Every row gives one point. Each copy is the shape, with its points in the same order, turned, moved and blurred by noise. Some copies are also mirrored. Which?
In the rows, 128 means zero.

Shape, 8 rows:
[[158 113]
 [172 121]
 [184 147]
 [ 92 143]
 [131 146]
 [ 86 115]
 [141 145]
 [147  90]]
Copy 1:
[[148 109]
 [161 110]
 [180 126]
 [103 163]
 [139 159]
 [ 87 145]
 [151 145]
 [126  92]]
Copy 1 is: only turned
Copy 2 (8 x 2):
[[125 109]
 [139  97]
 [167  92]
 [142 177]
 [154 141]
 [113 178]
 [153 131]
 [102 115]]
Copy 2 is: only turned
Copy 3, 8 rows:
[[149  85]
 [161  80]
 [186  89]
 [118 151]
 [148 125]
 [ 96 136]
 [156 120]
 [120  75]]
Copy 3 is: only turned

Shape, 8 rows:
[[173 124 148]
 [117  83  76]
 [117 136 135]
 [145 150  69]
 [116 159 108]
 [ 70 131 120]
 [126 136  82]
 [118 142 124]]
Copy 1, 8 rows:
[[132  99 163]
 [ 84 185 151]
 [112 123 114]
 [154 182 133]
 [139 148 105]
 [ 85 150  83]
 [130 172 130]
 [122 134 113]]
Copy 1 is: mirrored
Copy 2:
[[161 102 128]
 [ 80 138 165]
 [139 154 117]
 [ 83 116  94]
 [113 156  92]
 [110 200 123]
 [ 88 137 111]
 [131 155 109]]
Copy 2 is: only turned

Shape, 7 rows:
[[108 161 141 174]
 [142 130 101 153]
 [ 80 151 105  85]
 [111 158 125 153]
 [ 89 101 148 108]
 [ 99  98  82 152]
 [116 105 104 142]]
Copy 1:
[[128 139 148 185]
 [170 114 135 147]
 [144 188  88 123]
 [142 150 137 169]
 [100 137  98 116]
 [158 104  79 153]
 [149 109 104 139]]
Copy 1 is: only turned
Copy 2:
[[109  73 163 109]
 [108  97 102 131]
 [ 98 132 170 188]
 [100  90 152 127]
 [161 131 155 158]
 [138  74 106 175]
 [134  99 114 154]]
Copy 2 is: mirrored

Shape:
[[104 102 165 147 133 107]
 [172 141 109 152 175 171]
 [ 84 149 105 109 127 173]
 [149 156 123 106 125 111]
 [ 88 120 126 188 119 113]
 [ 91 134  94 111 171 143]
 [172  94 155 169 117 145]
 [160 127 157 116 139 144]
 [170 156 177 123 148 111]]
Copy 1, 9 rows:
[[151 150  91 138 141 150]
 [112  75 126  82  81 133]
 [140 132 160 156  83  94]
 [105 139 157 103 140 128]
 [198 128 125 140 126 164]
 [152 113 138 125 108  75]
 [110  97 101 133 121 193]
 [ 88 128 114 116 116 140]
 [ 89 158 110  81 128 154]]
Copy 1 is: only turned
Copy 2, 9 rows:
[[107 138 152 139 117 154]
 [123 126  70 114  92  75]
 [138 123  93 109 184 125]
 [149 104 141 111 124 101]
 [104 111 120 182 130 155]
 [162 155  88 123 151 123]
 [ 70 128 138 142  87  89]
 [109 129 135  92 109  92]
 [126  98 151  85  68 116]]
Copy 2 is: mirrored
Copy 3:
[[137 128 129  78 123  90]
 [145  87 107 131  76 184]
 [202 101 154 122 144 150]
 [150 148 103 118 141 155]
 [151  74 111  81 141  88]
 [194 102 130 154 116 124]
 [ 87 101 132  83 111 147]
 [133 141 134  98 102 164]
 [134 163  91  76 104 165]]
Copy 3 is: mirrored
